Rows are points. Two turns around zero, p and q, are shown by what they do to some points. Where does a point land after both, in the order given? Backwards means that the second turn is done in reverse. Each puzzle has new turns, and all numbers are rounded.

Turn p:
0.4, 9.2, 10.4 -> -4.8, 3.8, 12.5
4.4, -20.4, 1.3 -> -7.4, -15.4, -12.0
-16.0, 10.8, 0.9 -> -2.8, 19.1, 1.3
-2.5, -19.5, -16.6 -> 5.0, -7.4, -24.1
13.7, 19.9, 4.0 -> 10.0, -0.1, 22.4
Turn q:
25.9, 0.0, -11.5 -> 0.1, -2.6, -28.2
-1.8, 5.5, -10.0 -> -7.5, -8.6, -1.7
-14.7, -15.4, 12.9 -> 16.2, 4.0, 18.5
-9.4, 9.9, 8.5 -> -8.9, 7.1, 11.4
Where do these land?
q, then p backwards: 23.5, 0.2, -5.6 -> -11.8, -15.6, -14.2
p, then q: 14.6, 8.1, -10.8 -> 8.7, 10.0, -14.8
p, then q: -16.2, -22.0, 0.1 -> -6.4, -25.6, 7.0
p, then q backwards: -14.4, 23.3, 9.4 -> -7.7, 9.0, 26.5
p, then q: -3.5, -6.2, 8.5 -> 0.4, -4.9, 9.9
p, then q backwards: -4.1, -3.3, -1.7 -> 5.2, 2.0, -0.4

Turn p:
11.9, -12.5, 25.1, 22.5 -> 12.8, 24.5, -7.4, 24.8
-20.6, -18.2, -1.9, -6.7 -> 5.2, -10.2, 25.2, 6.2
6.3, 0.6, 3.7, -21.1 -> 14.4, -13.0, -6.2, -9.1
18.2, -3.4, -3.6, 2.9 -> -1.9, -3.6, -16.3, 9.1
-9.8, 14.1, -18.6, -5.9 -> -16.5, -8.7, 5.0, -17.4
-7.2, 8.8, 5.3, 8.5 -> -3.2, 13.3, 4.2, -5.0
1.4, 10.7, -10.0, -0.3 -> -10.7, -2.3, -4.6, -8.7
Turn q:
10.9, 11.1, 0.5, 7.0 -> -14.1, 5.5, 7.7, 1.7
-2.0, -20.2, -16.4, 5.8 -> 23.5, 8.8, 7.9, 4.8
5.1, 1.8, 16.6, -2.2 -> -10.3, -11.3, -3.5, 7.9
5.5, 17.2, 13.9, -20.2 -> -19.0, -20.1, -2.5, -12.4
-19.5, -9.9, -14.6, 9.5 -> 19.9, 17.0, -9.5, -2.0
Where do these land?
p, then q: -13.2, 5.6, -27.5, -4.5 -> 17.5, -13.2, -22.4, 1.5
p, then q: 11.5, -7.4, 20.9, -11.3 -> -6.0, 2.2, 26.3, 4.4
p, then q: 6.2, 27.3, 9.7, 1.3 -> -3.9, -4.0, 6.4, -28.4
p, then q: -7.5, -5.6, 4.9, 7.5 -> -10.8, 1.6, -4.5, 5.2
p, then q: -10.7, -7.2, -15.6, 2.6 -> 5.6, -2.9, -16.4, 10.4
q, then p: 13.7, -12.8, 7.6, 4.4 -> 0.6, 14.7, 0.7, 14.5

Turn p:
-12.0, 8.8, 14.1, 0.9 -> 16.9, -7.6, -6.8, 5.8
18.9, -18.4, 2.2, 10.0 -> -23.1, 6.4, -0.4, 15.0
-24.2, 8.7, -7.0, -7.8 -> 19.1, -11.2, 10.7, -12.8
21.8, 4.3, -4.6, 0.6 -> -11.8, 16.8, -8.9, -3.7
0.9, 6.4, -4.4, 19.6 -> 6.8, 15.7, 7.6, 9.7
-5.4, -9.9, -0.3, -23.3 -> -8.0, -20.2, -2.2, -13.9
Turn q:
3.9, -15.7, -0.9, -3.5 -> -5.1, -15.4, -3.4, -0.3
-8.9, 14.6, 12.6, -6.4 -> 2.3, 13.2, 12.4, -12.6
-21.1, 0.7, -9.2, 5.9 -> -13.9, 14.4, -12.4, -3.3
11.8, 20.0, -16.1, -5.4 -> 25.5, 8.8, -9.6, 3.0
14.4, -19.6, 13.6, 9.4 -> -8.7, -21.0, 13.0, 13.3
Where do these land?
p, then q backwards: 6.5, -8.0, 5.5, 13.5 -> 0.9, -0.4, -0.9, 17.8
q, then p backwards: 3.0, 7.0, 9.2, -6.9 -> -8.8, 3.9, -9.9, 0.8
p, then q backwards: 3.7, -4.5, -20.9, 10.3 -> -9.9, 9.6, 18.6, 6.4
p, then q: 12.4, 13.4, -19.5, -12.6 -> 15.8, 5.9, -2.6, -24.1
q, then p: -9.4, 22.2, 16.7, 18.8 -> 27.2, 7.2, -18.9, 8.0
p, then q backwards: -11.1, -15.5, -4.0, -13.3 -> 4.3, -17.4, 12.8, -8.4
p, then q: -5.1, -14.6, 12.9, -9.9 -> -17.3, -10.3, -9.4, 3.1
